Each row of a before or after table is a point. The points were changed in one or more steps. Then noise was added and the rows were shuffled. The steps act on columns, c1 being the first. What was done? A step turns or swaps two columns, mirrors them in a line or flattens them onto one, adds a multiple of one to another, or multiplies or shifts one. Angles are multiples of 10 degrees, from the lower column toward the higher: turns from -170 to 170, lines from 10 to 170 but not 90. Use the fewest steps. Two steps may share a column if one is a turn and the other turns, adds or multiplies; they go together, in the order done. Otherwise the lowest column goes first.
In the rows, 128 means zero.

Before, 12 rows:
[[125 120  97]
 [124 146 149]
 [169  77 117]
 [111 154 126]
 [137 115 149]
 [ 99 106 115]
 [111 112 106]
 [117 127  98]
 [189  89 135]
 [131 119 112]
 [147 113 153]
 [159 136 117]]
After:
[[121 129  50]
 [125 146 178]
 [147 118 192]
 [139 114 180]
 [190  92 147]
 [112 155 123]
 [129 117  85]
 [159 136  99]
 [111 112  74]
 [ 98 106  95]
 [166  76 103]
 [126 117  49]]
Steps: multiply c3 by 2.5

Before, 14 rows:
[[121 162  98 133 112 154 140 123]
 [152 135  94 150 148 158 117 121]
 [143 111 142 128 155 146 141 106]
 [146 155 109 145 139 118 130 123]
 [134 120 136 118 143 152 134 141]
 [157 150 113 141 117 134 139 107]
 [152   7 120 125 104 161 142 141]
 [122 153 146 130 157 156 126 141]
 [153 155 140 135 111 144 109 135]
 [150 160  72 137 101 109 150 125]
 [130 119 142 162 138 139 119 133]
 [108 141 126 148 114 149 146  95]
 [139 152 141 137 144 145  31  51]
 [125  90 144 119 153 135 101 138]]
After:
[[147 136 163 149 147 176 121 122]
 [113 140 122 146 116 163 111  96]
 [126 163 146 133 114 169 101 124]
 [162 149 134 142 117 137 111 108]
 [157   5 129 125 102 181 113 142]
 [135 113 108 129 155 157 122 107]
 [132 121 118 118 144 167 128 139]
 [128 121 121 163 137 145 142 135]
 [119  88 126 118 154 137 158 138]
 [133 152 167 137 143 157 218  51]
 [143 155 142 146 139 111 117 123]
 [112 152 113 130 158 172 139 142]
 [159 154 126 136 113 154 150 134]
 [158 158 165 137 102  97  82 126]]
Steps: add -0.3 times c5 to c1; turn c3 and c7 by 150 degrees; multiply c6 by 1.6

Before:
[[156 111 125 130 170 109  74 147 141 148 153]
 [214 123  98 151 135 130 119 136 132 118 178]
 [166 102 108 145 102 155  75 120 126 116 155]
 [162 125  86 150 165 125  75 166 131  93 154]
 [135 136 147  98 121 180 119 124 102 156  97]
 [122 102 110 116 145 112 114 159 154 124 153]
 [141 111  89 152 177 136 124 107 141 152 142]
 [103 146 153 115 166 154 145  71  98 160 160]
 [129 142 144  79 121 191 128  85  99 128 117]
 [118 173 135 138 154 163 131  94 153 163 153]
 [170 129 111 124 139 114  97 102 144 114 132]
 [141 143  97  67  94 167  88 122  92 149 123]
 [150 151 117 118  68 151 104 118  72 130 104]]
After (13 x 11):
[[123 146 117 103 109 101 104 118  72 133  67]
 [133 113 125 102 135 146  74 148 142 178 175]
 [132 115 112  86 131 128  95 102 144  92 139]
 [156 127  85  98 132 131  75 165 130  40 173]
 [112 152 154 150 128 106 145  72  98 208 178]
 [101 179 147 116 147 110 119 124 100 198 103]
 [137 155 135 139 126  78 131  93 152 216 164]
 [114 115 109 132 119 156 114 159 153 116 156]
 [151 159 108  93  90 150  76 120 126  98 125]
 [ 81 188 144 119 131 104 128  86  98 128 116]
 [167 130  97  48  94 133 119 135 132 104 167]
 [153 138  88 118 149 145 125 106 142 188 174]
 [ 72 163  97 104 108 107  85 122  92 182  98]]
Steps: turn c1 and c4 by -80 degrees; turn c2 and c6 by -100 degrees; turn c5 and c11 by 50 degrees; multiply c10 by 2.5

Before:
[[113 113 102 107 135 109 185  70 170  99  81 114 175 136 153  96  94 153]
 [ 96 169 113  92 116 114 162 145 100 147 140 130  79 109  84  86 154 147]
 [104 165 148 176 158 113 143 125 106 117 159 164 119 145  87 139 163 141]
 [137 119  93 169 109 151 157  84 158 175 105 104 138 150  80  82  93 143]
 [163 113 155 109 169 135 125 102  94 135 136 166 168 156  73 126 130 152]
 [104 121 119 130 142 110 101 129 170 128 128 146  87 164  90 122 154  94]
 [144 175 110 101 140 162 169 107 175 173 107 116 155 136 147  81 122 150]
 [130 121 148  96 104 161 145  83 136 143 150 170 146 132  87  91 111 150]
 [105 131 124 138 199  96  91  80  84 133 115 115 101 140 157  80 175  63]
 [109 140 112  86 165 172 117 136 111 107 152 109  99 129 113  72 166  93]
 [118 148  94 108 140 193 128 165  97 163 137  90 167 140 167 107 127  61]]
After, 11 rows:
[[133 125 147  95 100 139 147  82 135 162 149 173 146 140  91  90 111 119]
 [163 112 152 110 169 136 124 100  97 135 133 170 174 147  73 126 123 135]
 [108 137 112  87 166 107 114 138 107 170 148 111  95 100 113  72 163 148]
 [137 120  92 171 109 176 163  87 159 151 106 113 154 128  78  83  89 130]
 [121 147  94 107 137 162 127 164 100 194 139  92 110 151 167 107 126 198]
 [106 164 147 178 156 116 140 123 105 114 160 162 145 112  86 139 162 124]
 [ 97 166 113  92 115 148 162 144 101 114 139 128 110  98  84  85 155  87]
 [146 179 110 100 138 171 171 111 176 168 107 115 156 150 147  81 122 124]
 [107 134 130 142 201 133  89  83  84  95 113 117  86 101 160  81 173 178]
 [107 118 115 129 147 127 102 135 169 110 127 143 117  72  89 120 156 154]
 [114 113 100 107 138 100 182  70 174 107  81 111 165 163 153 101  93 129]]
Steps: swap c6 and c10; turn c13 and c14 by 120 degrees; turn c13 and c18 by -140 degrees
